Each row is a point. The points of each table are mixes of a few directions, plus a little noise. Count the directions of each table, and those that both share. Where both have some left over, give the other angles between the two spaces (their principal angles), to ten degrees, smallest first.

First (4 x 2):
[[ 13 -26]
 [ 13 -26]
 [-31  60]
 [  4  -7]]
Second (5 x 2):
[[-23  44]
 [-15  29]
 [  9 -16]
 [ 29 -57]
 [  0   0]]
Directions: first 1, second 1, shared 1

First (8 x 4):
[[ 10  20  -3  -7]
 [ 28  26 -38 -42]
 [ -7   2  17  17]
 [ -8   4  30   9]
 [  4   5   5 -16]
 [ -9  -4  21  12]
 [ -6 -38 -56  25]
 [-11 -15  22   1]]
Second (7 x 4):
[[  1  -3  10  12]
 [ -6 -10   5  19]
 [ 30  13  20  17]
 [-18   5 -48 -60]
 [ 31  14  17  15]
 [ -5  -9 -11  10]
 [-32 -11   8 -12]]
Directions: first 3, second 3, shared 2; angles 50

First (8 x 8):
[[ -2  22  33 -14  24 -39  -7  34]
 [  0   1   1  -1   1  -2   0   2]
 [  3 -34 -50  21 -37  60  11 -51]
 [ -1   4   5  -2   4  -6  -1   5]
 [ -3  26  38 -16  28 -45  -8  38]
 [  1 -13 -19   8 -14  23   4 -20]
 [ -1  10  14  -6  11 -17  -3  14]
 [  2 -15 -22   9 -16  26   5 -22]]
Second (9 x 8):
[[-22 -14  28  24  24 -34  -9   7]
 [-33 -16  32  32  26 -45 -14   6]
 [ 42 -22 -13  -1   6   4   4 -19]
 [-19   1  -6   9 -12 -12 -10  -8]
 [ 10  22 -34 -25 -36  35   5  -8]
 [ 49  12 -21 -37  -9  51  22   3]
 [-20   4  10   7   3 -11  -4   7]
 [-34   4  11  14   0 -21 -11   4]
 [ 27   9  -7 -23  -1  32  16   8]]
Directions: first 1, second 3, shared 0; angles 40

First (11 x 11):
[[ -3  -5   5  -5   0   5   7  -4  -2  -1  -5]
 [-20 -18 -24 -38 -38   7 -14 -18  19  -8  -5]
 [  4   3   4   7   6  -1   2   3  -3   2   1]
 [ 16  12  25  29  34  -2  17  13 -18   6   1]
 [-17 -29  20 -34  -8  26  29 -23  -7  -8 -24]
 [ -2  -4   4  -4   0   4   5  -3  -2  -1  -3]
 [  5  22 -47  13 -22 -29 -49  15  25   4  26]
 [ 22  16  33  40  46  -4  22  18 -24   9   2]
 [-16 -23   6 -32 -16  19  14 -19   1  -7 -16]
 [  9  29 -53  20 -21 -35 -56  20  27   5  31]
 [  3  -5  26   5  19  10  24  -1 -15   1  -9]]
Second (9 x 11):
[[  1 -39 -17 -12  -9   1  43  -2   8  14   8]
 [ -1 -15 -12 -25 -60   6 -15 -17 -13   3  -5]
 [ -5  -8   5  -9   2   5   9 -13  -7  -4 -14]
 [-17  32   5  27   8  26 -45  29 -18  -9  36]
 [ -2   2   0   9  15   5   3   2 -11  -2   4]
 [-10  12  26   1  39   8  17  15  12  -6 -22]
 [ 46  39 -19  30 -30 -59 -31  28  15  27 -10]
 [ -5 -11  12 -15  23  -2  16 -17  30 -11  -1]
 [ -7 -13   0  -5  12  10   4 -25 -16 -11   4]]
Directions: first 2, second 6, shared 1; angles 30

First (9 x 12):
[[  1 -12   4  13  14   8  15   3  -2   1   4   1]
 [  1 -24   8  26  28  16  29   6  -4   1   8   3]
 [ -1   9  -3 -10 -11  -6 -11  -2   2   0  -3  -1]
 [ -2  36 -12 -39 -42 -24 -44  -9   6  -2 -11  -4]
 [  3 -49  16  53  56  33  60  13  -8   3  16   6]
 [  0   7  -2  -8  -9  -5  -9  -2   1   0  -2  -1]
 [  0  -7   2   7   8   5   8   2  -1   0   2   1]
 [  0   5  -1  -5  -5  -3  -6  -1   1   0  -1   0]
 [ -2  34 -11 -37 -40 -23 -42  -9   6  -2 -11  -4]]
Second (10 x 12):
[[ -5  20  14  26  23  -6 -24   1  12  42  28 -23]
 [ 32   5  -5  -7  18  -4   6  34   2 -11  14 -10]
 [ 32  20   1  -8  14 -11  -6  33   4  -5  21 -16]
 [-15 -22   0  11 -18  10  39 -13   3 -11 -13  11]
 [-17   0  32  34   3   6  23 -13  -1  11  18  -2]
 [  3 -23 -19  -8  14  10  -1   2  -8  -6 -17  11]
 [  9  11   7  -6  -6  -6   1   7  -1  -9   6  -3]
 [-13  -1 -22  -1   1  -3 -26 -10  14  30  -9  -7]
 [-11 -31 -24 -11 -26  10  32 -10   3 -21 -33  18]
 [-15  20  18 -30 -24  -7 -44 -30 -30 -19 -16  21]]
Directions: first 1, second 5, shared 1

First (10 x 18):
[[ -9   4  29 -22  18 -24  18 -28  -8 -27 -23  -1  18   9  -3   3  18   5]
 [  2   3   8   7  -3  12 -11  -1  13  20 -16   0 -16   2 -24   3 -23  12]
 [ -2   8 -13 -19 -23 -18   0  21  -6 -16  15   0   2  -1  -7  -5   7 -23]
 [-29 -19  19   8  -9 -18  12  -3 -14   7  12 -17  -5   1  19 -10  13 -11]
 [ 17   5   0   2  26  14   0 -17   6  -5 -15  10  11   0   3   9  -1  19]
 [  6  -1  -8  12  -5  15 -11   8   9  18   1   1 -12  -2  -8   1 -16   5]
 [ -7   2  -5 -12 -15 -16   4  11  -8 -12  12  -3   3   0   1  -5  10 -18]
 [ 31  22 -32 -11  -4  16 -15  18  13 -10   0  18   4  -4 -19   7 -13   0]
 [-16 -17  24  16  17  -1  11 -23  -6  11  -7 -10   0   2  19  -1   7  12]
 [  9  -7 -23  20  -1  20  -8  12   1  14  21   2  -4  -8  19  -1  -3   0]]
Second (10 x 18):
[[ 10  -1  -9  15   2  22 -12   4  11  20  -2   4 -10  -3  -5   3 -17  11]
 [ 16  -1 -14  23   3  34 -19   6  17  30  -2   6 -16  -5  -8   5 -27  17]
 [ -3   0   2  -4   0  -5   3  -1  -3  -5   0  -1   3   1   1  -1   4  -3]
 [-28   2  25 -42  -5 -60  34 -11 -30 -53   4 -10  29   8  13  -8  47 -30]
 [  5   0  -5   8   1  11  -6   2   6  10  -1   2  -6  -2  -3   2  -9   6]
 [ 11   0  -9  16   2  22 -13   4  11  20  -2   4 -11  -3  -5   3 -18  11]
 [  0   0   0   0   0   1   0   0   0   1   0   0   0   0   0   0  -1   0]
 [-15   1  13 -22  -3 -32  18  -6 -16 -29   2  -5  15   4   7  -4  25 -16]
 [  1   0  -1   1   0   2  -1   0   1   2   0   0  -1   0   0   0  -1   1]
 [  2   0  -2   4   0   5  -3   1   3   5   0   1  -2  -1  -1   1  -4   3]]
Directions: first 4, second 1, shared 1

First (10 x 24):
[[-18   7  -7 -11  -8  -4   7   3 -13  -5  -8  -6 -11  11   1  10   5 -13
  -11  -5 -22   9 -12 -12]
 [  7   0   3  -7  11   8   1  -3  -6   5   1  -2   5 -10  -5   0  -8 -15
   -5  -5   6  -7  -5   4]
 [ -6  -1   5   1   0  -2   9   2  -1  -5   5  -4   3  -1   7  -3   3  -3
   -4  -4  -3   3  -4   0]
 [ -4   2   5   5   9  -6   2   9   3  -5   4  -2  12   4  -4   6  -8  -2
    2  -5   9  -8   3   9]
 [ 12 -12 -16   1  -7  13 -21  -8 -16 -13 -12  -7  -9  18  -2   0  -1 -17
   18   9   2  10   6   3]
 [  0  -2  -1   2  -8   2   1  -3  -2  -4  -1  -2  -6   1   8  -7   7   0
    1   4  -6   9  -1  -3]
 [  8  -1   8   7  -2   3   0  -2   9   0   5   0   2 -10   8 -13   3   7
    2   5   6   1   3   5]
 [  4  23   5  -1  11  -8 -18  15  16   7 -12  -2   7   0 -22   9 -21  -6
   -3   3  17 -26   4  16]
 [ -3  -6  -1   3 -13  -9  15 -11  21  27  12  28  -9 -16   8  -6  23  60
   -2   5 -13   7   6 -27]
 [  0 -10  -1   0   8   3   4  -1 -10  -6   5  -3   8   4   0   4  -4 -10
    4  -7   4   1   0   3]]
Second (9 x 24):
[[  1   4 -11  -2 -21   0  -8  -7   4   7 -11   6 -22   2   4  -5  13  15
    0  13 -16  11   1 -15]
 [  2  -7   0   1  14   4  -1   3 -12 -10   2  -7  13   8  -6   9 -12 -19
    7  -8  12  -6   1  12]
 [ -9  17  16  -1  -7 -10  18   3  23  15   8   7  -3 -25  10 -13  10  23
  -21   1 -10  -3  -8  -8]
 [-12   9   0  -9   1  -2   5   7 -11  -7  -6 -10  -2   6  -2   8  -5 -24
  -11  -7  -9   0 -11   0]
 [ -8  10   2  -5  -6  -4   5   3   2   2  -3  -2  -6  -4   2  -1   3  -2
  -12   0 -11   1  -7  -5]
 [ -6   5  16   0  14  -5  14   8   4  -1  11  -4  16 -11   1   0  -7  -6
  -10 -11   7 -11  -6   9]
 [ 16 -21  -8   9   9   8 -13  -6  -7  -6   2   2   9  11  -6   3  -6   0
   23   1  18  -1  14   9]
 [ 17 -15 -13   9 -11   6 -17 -13   5   6  -3  12 -10   5   1  -7   9  26
   20  15   5   8  16  -6]
 [  0  -4  -3  -1   5   2  -3   1  -8  -6  -1  -4   4   7  -3   6  -6 -12
    4  -4   3  -1   0   5]]
Directions: first 6, second 3, shared 3

First (9 x 32):
[[-11  14  -1  22 -12   3  -6   2   9 -44  -6  -4 -10  -7 -14   5  22 -28
  -27  31   8 -19   2  -4  -9  16  20  27  -2 -16 -26 -12]
 [ 18  14   9 -11   6   6 -21  -6  10  -4 -21  15  -3  -7  -8 -24   8  24
   17 -19  18  -3   7  -1   7 -13 -10 -21  12  10 -22   0]
 [ 12 -12 -11  -6   2  37  24 -35 -14 -17   6 -29 -53  -5  15  -5   6   6
    8   3 -10 -11  15 -20 -24 -34   9  -1  -6  41 -38  10]
 [-16  20  11   3 -16 -28   4  26  18   3  14  34  34   8  -5   6  -4  -3
   -3   5  13   3  -3   6  10  24 -15  11  14 -16  16   7]
 [ -4  -7   4  -5   6 -18  14  10  -9  43  21  -2  27  14  10  14 -27  -1
    2 -12 -17  16 -12   2   9   8  -9  -6  -5  -6  49  10]
 [-19 -12  -8  -5 -14 -11  22  13   2   8  22  13   8   8  11  14  -7   0
    5   7  -3   9   0   8  -4   6 -10  12   5   2  11   8]
 [  0 -28 -15   1   9  18  18 -17 -23   8   9 -37 -24   1  14  12  -7 -10
   -5   6 -25   2  -2  -6 -13 -14  14   3 -19  11   7   0]
 [ 31  23  16   7  24  14 -34 -20  -4  -6 -31 -21  -7 -10 -17 -21   7  -2
  -10 -14   2 -12  -2 -14   8  -6  15 -20  -8  -5  -9 -11]
 [-13 -13  -5  -7  -4 -21 -21  28  12  10 -13  32  29  -2  -8  -2   4  13
   13  -7  14  15  -5  29  15  13 -14  -5   9 -20  12 -11]]
Second (8 x 32):
[[-31  -1  -9  -6 -34 -17  17  27  24 -21  15  48   9   2   3   6  12  10
   13  16  24   3  10  18  -5  11 -21  22  24   1 -21   7]
 [ 10   0   3   2  12   6  -6  -9  -8   8  -5 -16  -3  -1  -1  -2  -4  -3
   -4  -6  -8  -1  -3  -6   2  -4   7  -8  -8   0   7  -3]
 [ -5   0  -1  -1  -5  -3   3   4   4  -4   3   8   1   0   1   1   2   1
    2   3   4   0   2   3  -1   2  -3   3   4   0  -3   1]
 [ 31   1   9   6  34  17 -17 -27 -24  22 -15 -48 -10  -2  -3  -6 -12 -10
  -13 -16 -24  -3 -10 -18   5 -11  21 -22 -24  -1  21  -7]
 [ 39   1  11   8  43  21 -22 -34 -30  27 -19 -60 -12  -3  -4  -7 -15 -13
  -16 -20 -30  -4 -12 -22   6 -14  27 -28 -30  -2  26  -9]
 [ 12   0   4   3  14   7  -7 -11 -10   9  -6 -19  -4  -1  -1  -3  -5  -4
   -5  -7 -10  -1  -4  -7   2  -4   8  -9 -10   0   8  -3]
 [-37  -2 -10  -7 -41 -20  21  32  29 -26  19  58  12   2   4   7  14  12
   16  20  29   4  12  21  -6  13 -26  27  29   2 -25   8]
 [-19  -1  -5  -4 -22 -11  11  16  15 -14  10  31   6   1   2   4   7   6
    8  10  15   2   7  11  -3   7 -13  14  15   1 -13   4]]
Directions: first 5, second 1, shared 1

First (10 x 32):
[[  1   7  -5  12  15  17   9  -2   1 -22  25  10  -2  -2   2   2 -44   5
    8  -9  -5  -1 -18  -4  23 -20  -5   1   5 -17  14 -23]
 [ 12  34  27   8 -16   0   3  21  12  20 -31 -29  20 -21  17  13  29  -3
   19  12 -18  -1  14 -12   5  11  12 -20   3   8  -2  23]
 [ 12  38  22  17  -4  13   9  19  13   3 -11 -20  18 -21  18  14  -5   1
   25   5 -21  -2   0 -14  22  -4   8 -19   7  -5   8   5]
 [-15 -47 -27 -22   5 -17 -12 -23 -16  -2  14  24 -22  27 -22 -18   7  -2
  -31  -6  26   2   1  17 -28   5 -11  23  -9   7 -10  -6]
 [ -9 -25 -19  -6  11  -1  -2 -15  -9 -14  22  20 -14  15 -12 -10 -19   2
  -15  -9  14   1  -9   9  -5  -7  -9  15  -3  -5   1 -16]
 [ -3 -12  -1 -12  -9 -14  -8  -2  -3  14 -14  -3  -2   6  -5  -4  30  -3
  -10   5   7   1  12   5 -19  14   2   3  -4  13 -10  14]
 [ -6 -16 -14  -3  10   2   0 -10  -6 -12  18  15 -10  10  -8  -6 -19   2
   -9  -7   9   0  -9   5   0  -8  -7  10  -1  -6   2 -14]
 [  1  -1   5  -7 -10 -10  -5   3   1  15 -17  -8   3  -1   0   0  28  -3
   -3   7   1   1  12   1 -13  12   4  -2  -3  11  -8  16]
 [ 12  32  29   4 -22  -7  -1  23  12  29 -42 -33  21 -21  16  13  47  -5
   17  16 -17  -1  21 -11  -3  19  15 -22   2  15  -7  32]
 [ -5 -10 -17   7  22  16   7 -12  -5 -30  38  23 -11   8  -6  -5 -55   6
   -2 -14   5   0 -24   2  18 -23 -10  11   3 -20  14 -32]]
Second (8 x 32):
[[ 37  60  14  31   2  25   5   3  58  12 -29 -10  12 -26  22  25  30 -32
   39 -23 -23  26 -34  -2   6   4 -39 -20   7   0  10 -19]
 [ 29  47  11  24   1  19   4   3  46   9 -22  -8  10 -20  18  19  23 -25
   31 -18 -18  20 -27  -2   5   3 -30 -16   6   0   8 -15]
 [-19 -31  -7 -16  -1 -13  -3  -2 -31  -6  15   5  -6  14 -12 -13 -16  17
  -21  12  12 -14  18   1  -3  -2  20  11  -4   0  -5  10]
 [ 10  17   4   9   0   7   1   1  16   3  -8  -3   3  -7   6   7   8  -9
   11  -6  -7   7 -10  -1   2   1 -11  -6   2   0   3  -5]
 [-11 -18  -4  -9   0  -8  -2  -1 -18  -4   9   3  -4   8  -7  -8  -9  10
  -12   7   7  -8  10   1  -2  -1  12   6  -2   0  -3   6]
 [-21 -34  -8 -17  -1 -14  -3  -2 -33  -7  16   6  -7  15 -13 -14 -17  18
  -22  13  13 -15  19   1  -3  -2  22  11  -4   0  -5  11]
 [ -3  -5  -1  -3   0  -2   0   0  -5  -1   2   1  -1   2  -2  -2  -3   3
   -3   2   2  -2   3   0   0   0   3   2  -1   0  -1   2]
 [-21 -35  -8 -18  -1 -14  -3  -2 -34  -7  17   6  -7  15 -13 -14 -17  19
  -23  13  13 -15  20   1  -3  -2  23  12  -4   0  -6  11]]
Directions: first 2, second 1, shared 0; angles 50

First (8 x 32):
[[ -9  13  -9   9   3   3  17   3  11   7  21   9 -10  16 -15  -5   1  -2
   -7  -2  -5  -9  -1   0  12   5   6  16  -2  14   9  -8]
 [  1  -2   1  -1   0   0  -2   0  -2  -1  -3  -1   1  -2   2   1   0   0
    1   0   1   1   0   0  -2  -1  -1  -2   0  -2  -1   1]
 [ -7  10  -7   7   2   3  13   2   8   5  16   7  -7  12 -11  -4   0  -2
   -6  -2  -4  -7  -1   0   9   4   5  12  -2  10   7  -6]
 [ -2   3  -2   2   1   1   4   1   2   1   5   2  -2   4  -3  -1   0   0
   -2   0  -1  -2   0   0   3   1   1   3  -1   3   2  -2]
 [ 13 -18  13 -13  -4  -5 -25  -5 -16 -10 -31 -13  14 -23  21   8  -1   3
   11   3   7  13   2   0 -18  -8  -9 -23   3 -20 -13  12]
 [-24  33 -23  23   8   9  44   9  29  18  55  23 -25  42 -37 -14   2  -5
  -19  -5 -13 -24  -3   1  32  14  16  41  -6  36  23 -21]
 [  2  -2   2  -2  -1  -1  -3  -1  -2  -1  -4  -2   2  -3   3   1   0   0
    1   0   1   2   0   0  -2  -1  -1  -3   0  -3  -2   1]
 [ 25 -35  25 -25  -8 -10 -47  -9 -31 -19 -60 -25  27 -45  40  15  -2   6
   21   6  14  25   3  -1 -35 -15 -18 -44   6 -39 -25  23]]
Second (9 x 32):
[[  0  26 -10  19  -1  14   2   6  27  11  26  23 -10   3 -16 -15   4 -13
  -22  -1  12 -25  -1 -10  11 -11  12  16   8  10  -5 -17]
 [ -1  -2  -1   2  -5  -2  -7   0  -2   0  -3   1   2   0   0   6  -1   2
   10  -3   9   4  -3   4  -4  -7  -5  -8  -1   1   4   0]
 [  4 -22  14 -28  13  -8  13  -8 -26 -11 -20 -30   2  -2  15   0  -1  13
   -1   8 -37  16   8   0   1  30   3   4  -7 -11  -4  20]
 [  2  19  -7  14  -2  12  -3   6  20  11  19  17 -14   3 -15 -11   6  -7
  -12  -2  11 -18  -2  -7  10 -11  14  13   6   9  -3 -11]
 [ -9 -11   2 -13  29 -15  54 -11 -19 -24  -4 -13  45  -7  30  -5 -26 -13
  -43  21 -41   5  10 -14  -3  50 -32   6  -5 -17 -13   1]
 [ -5 -21   3  -8  -5 -17  -5  -5 -20 -11 -21 -11  20  -4  16  21  -9   7
   24  -2   5  22  -2  13 -17   1 -24 -24  -6  -8   8   8]
 [  1   4  -6  15 -25   3 -39   7  11  11  -1  14 -16   3 -16  15  11   5
   38 -17  42   3 -10  15  -9 -40   3 -18   2  10  13  -5]
 [ -3  11  -9  17 -12   4 -13   5  14   6   9  18  -2   2 -10   4   1  -7
    9  -7  28  -6  -6   4  -4 -23  -4  -7   3   7   5 -12]
 [ 11  -4  12 -18   6   9  -2  -1  -6   6  -4 -18 -28   3  -6 -14  15  14
   -4   3 -28  -1   7  -5  15  13  32  20  -1   1  -5  15]]
Directions: first 1, second 3, shared 0; angles 40
